Rows are points. To make a cloud, some directions were put in groups of two or more. Within a group, all points are equally far from the middle, so they leave a hole (a ring in 2 directions, a hollow ball in 3). The other directions are filled evenly. Then the cloud was stretched, turned, moved and blurred a little. Count the holes, and give their numbers of directions, smallest first.

Cloud (14 x 2)
[[ 22 -52]
 [-45   9]
 [-61  28]
 [-19  39]
 [ 54 -23]
 [  1   6]
 [-58 -84]
 [ 10  43]
 [ 12  68]
 [  9  43]
 [-39 -81]
 [-13 -23]
 [-73 -12]
 [ 66   1]]
Holes: 0

Cloud (22 x 3)
[[-35 -51  67]
 [-42 -43  78]
 [-45  51  25]
 [-77 -52  54]
 [-63 -11 -19]
 [ 80  -6   6]
 [-10  14  79]
 [-36  26 -18]
 [ 22 -14  59]
 [-56  29  -8]
 [-61 -51  66]
 [-42 -56  57]
 [ 14  14 -46]
 [ 19  28 -18]
 [  4  31  44]
 [-14 -68  35]
 [-62  38   1]
 [-22  45  51]
 [ -3  15 -41]
 [ -2 -40 -61]
 [-59 -58  38]
 [-35  51  26]]
Holes: 1 (2)

Cloud (47 x 6)
[[  38    5  -33   -6   17  -52]
 [  20   -8   13   48   24    7]
 [  91   -2  -44  -59  -20  -38]
 [   7  -26    7   32   14  -33]
 [  -1  -71   -9   33  -17   17]
 [  54    4  -13   26  -30  -57]
 [  45    0  -58  -13   54  -15]
 [   9   76    5  -33  -20  -52]
 [  80   28  -29   48  -16   13]
 [  -7   36   22  -36  -12   28]
 [  19  -54    2  -87   13  -19]
 [  48  -25   38    2   42  -66]
 [  13   54   -1    4  -47  -67]
 [   6    8   21  -19  -38  -16]
 [ -32   18  -18   -3  -49   42]
 [  24  -48   29  -54   55  -46]
 [  -6   17  -24    3   58  -21]
 [ -23  -43    6  -43  -34    6]
 [  37    2   19   36   16  -61]
 [  22   49  -26  -13   10  -46]
 [  47   26  -33   34  -18    5]
 [  37  -23  -23  -26  -84   29]
 [  23   10  -58   -6 -114   14]
 [ -24  -94  -13   24   56   -7]
 [  50  -90   12  -44   11  -54]
 [  -2  -28  -18  -53   21   39]
 [ -15   31   -9  -14   -2    2]
 [  20  -12   26  -22   -9   -2]
 [ 118   37  -19  -45  -10    9]
 [ -34   56  -33   32   -4   -4]
 [  79  -23    2    6    2   13]
 [  21  -13   11   -6  -47   53]
 [  90   -6   47   -2  -20  -15]
 [  85   14   20   16    9  -71]
 [  -2  -20  -24  -15   57  -13]
 [  80    0  -23  -19   24   48]
 [  30  -33   14   -2  -22 -121]
 [  43    2  -28   -5  -66  -61]
 [  48  -10  -21    6   24   44]
 [  19   -4  -69  -58   21    6]
 [  55  -85  -56   27   30    5]
 [  45   32   -4  -20   -4   73]
 [ -46  -25  -13   22    3  -52]
 [  52  -21   20  -34  -61  -28]
 [  62   -1   22    6  -26   40]
 [  -9  -70  -11   23   62   10]
 [  48  -32   -8  -31   26 -102]]
Holes: 0
